Each row of a before or after table is a point. The points were changed in one or more steps. Then noise was added and the rows were shuffled. The steps act on columns, c1 being the first. Write out the steps. A step turns or swaps two columns, mirrors them in a line or flattens them onto one, adds a multiple of one to another, or multiplies or shifts one. Angles are multiples of 10 degrees, from the lower column toward the higher: turns from -170 to 170, lines from 10 to 170 but not 90. Use the fewest steps. Two steps may share a column if one is a turn and the other turns, adds or multiplies; they go together, in the order done. Otherwise the lowest column goes first.

Before:
[[ 1.3 -0.5 -0.8]
 [-0.8 -2.3 -0.2]
 [-1.3  2.4  0.5]
 [ 0.8  0.3  6.3]
 [ 4.4 -7.0 -3.8]
 [-2.0 -3.8  2.4]
 [ 1.7  1.2  4.0]
 [ 2.9  3.8 -0.5]
 [-0.6 -0.3 -4.9]
 [ 0.0  0.3  2.5]
 [ 2.1 -4.6 -5.3]
 [ 0.7  2.0  9.0]
 [-3.0  1.2 -0.4]]
After, 13 rows:
[[-0.6 -1.8  4.0]
 [-0.9  2.2 -0.2]
 [-1.2 -0.3 -0.8]
 [-0.9  4.2  2.3]
 [ 0.2 -4.7 -0.5]
 [ 0.2 -0.1  2.5]
 [ 3.1  1.1 -0.5]
 [-0.4 -0.8  6.4]
 [-4.6  2.3 -5.3]
 [-7.6  2.5 -3.7]
 [ 2.5 -0.9  0.5]
 [ 0.9 -2.0  9.2]
 [ 0.3  0.7 -5.0]]
Steps: turn c1 and c2 by -140 degrees

Before (12 x 8):
[[-5.0 -3.3 -1.8 -3.1 -2.7  1.7  0.5  1.1]
 [-3.5 -0.9  5.2  4.0 -3.1 -3.9 -1.0  1.6]
 [ 2.9  0.8  4.3 -1.4  4.3  0.8  0.4 -4.3]
 [ 2.0  1.7 -0.9  3.7 -1.3 -2.3  5.4 -4.7]
 [ 1.4 -4.6 -2.6  5.9 -4.1  2.4  0.8 -3.1]
 [-3.7  0.0  5.3 -0.1 -0.3 -6.9  0.1 -5.0]
 [ 0.3 -7.2 -1.0 -2.1 -3.0  0.4  4.9 -2.3]
 [ 1.1  0.3 -3.2  6.4  0.6 -6.8 -0.6 -4.9]
 [ 1.2  1.4 -3.7  1.6 -4.4  2.6  4.0  0.6]
 [ 3.8 -6.1  0.8  0.0 -2.8 -6.1 -2.0 -3.9]
 [-5.5 -0.3 -0.7  1.4 -0.9  0.4  0.0  3.7]
 [-1.2 -6.1  3.3 -1.7 -0.1  1.7  1.3  3.7]]
After (12 x 8):
[[ 2.7 -5.9  0.9  0.1  0.4 -6.3  0.0  4.7]
 [-3.8 -0.1 -0.9  1.5  2.7  0.3  0.3 -2.6]
 [ 1.3  1.7 -0.8  3.8 -1.4 -2.4  0.1  4.9]
 [ 1.1  0.1 -3.1  6.4 -3.1 -6.8 -0.1  3.9]
 [-3.4 -3.1 -1.8 -3.4  2.9  1.7  0.1  0.5]
 [ 0.9  1.3 -3.7  1.8  3.9  2.8  0.0  1.9]
 [ 1.9  1.1  4.2 -1.5 -5.9  0.7  0.2  1.4]
 [-2.5 -1.0  5.0  4.0  3.6 -4.0 -0.1  0.0]
 [ 0.9 -4.5 -2.5  5.9  2.0  2.5 -0.1  4.8]
 [-2.3 -0.1  5.2  0.0 -2.3 -7.1  0.0  4.5]
 [ 0.4 -7.1 -1.0 -2.2  1.6  0.2 -0.1  3.6]
 [-0.8 -6.1  3.4 -2.0  1.8  1.6  0.2 -3.3]]
Steps: multiply c1 by 0.7; turn c5 and c8 by -150 degrees; multiply c7 by 0

Before:
[[ 3.1  3.8  3.3 -2.5 -4.9 -1.9 -6.5  0.3 -3.7 -5.5 -1.1]
 [ 6.3  4.7  3.5  2.5  2.1 -0.8  1.9  2.7  4.1 -2.2 -0.1]
 [ 2.8 -3.7 -5.3 -0.3  1.0 -5.8  0.3  5.8 -2.7  1.3 -3.3]
 [-3.9 -3.5 -4.2  3.1 -4.3 -5.1  1.3  3.3 -3.7  4.5  1.7]
 [ 7.3  1.8 -3.1  0.6 -0.3 -2.3  1.1  4.9  3.0 -5.0  4.4]
 [ 3.0  3.1  3.9 -0.6  3.5 -1.3  1.9  4.5  0.6 -4.5  2.8]
 [-1.8  3.6 -0.2  0.9  4.8 -1.1 -1.4 -0.2  3.5 -1.7  3.2]
 [-0.8 -0.6  0.4 -1.3 -4.1  3.8 -4.7  0.0 -5.5  0.6 -2.2]
 [-0.2  0.6  0.4 -0.4  3.1 -2.8 -3.4  0.6 -0.3  3.7  5.5]
 [-2.2 -0.9 -1.3 -3.1  0.1 -2.2  0.6 -2.6  0.9  3.0  3.5]]
After, 10 rows:
[[ 3.2  3.9  3.4  0.5 -5.0  0.2 -6.5 -1.9 -3.6 -5.5 -1.2]
 [ 7.3  2.1 -3.3  3.6 -0.4 -3.8  1.2 -3.6  2.7 -5.1  4.3]
 [-0.3  0.5  0.3  2.5  3.0  0.3 -3.2 -2.6 -0.2  3.4  5.7]
 [ 2.9  3.2  3.7  2.5  3.6 -3.9  2.1 -2.5  0.5 -4.4  2.9]
 [-2.1 -0.9 -1.4  0.0  0.1  3.4  0.5 -1.0  0.7  2.9  3.7]
 [-0.7 -0.7  0.7  1.7 -4.2 -1.5 -4.7  3.3 -5.5  0.6 -2.3]
 [-3.9 -3.4 -4.1  6.0 -4.0 -1.4  1.5 -6.0 -3.7  4.4  1.9]
 [-1.7  3.6 -0.3  3.7  4.7  0.5 -1.2 -0.8  3.5 -1.6  3.2]
 [ 6.2  4.6  3.4  5.4  2.2 -2.3  1.8 -1.9  4.2 -2.4 -0.1]
 [ 2.6 -3.8 -5.1  2.8  1.1 -3.4  0.5 -7.1 -2.6  1.1 -3.4]]
Steps: shift c4 by 3.0; turn c6 and c8 by 110 degrees
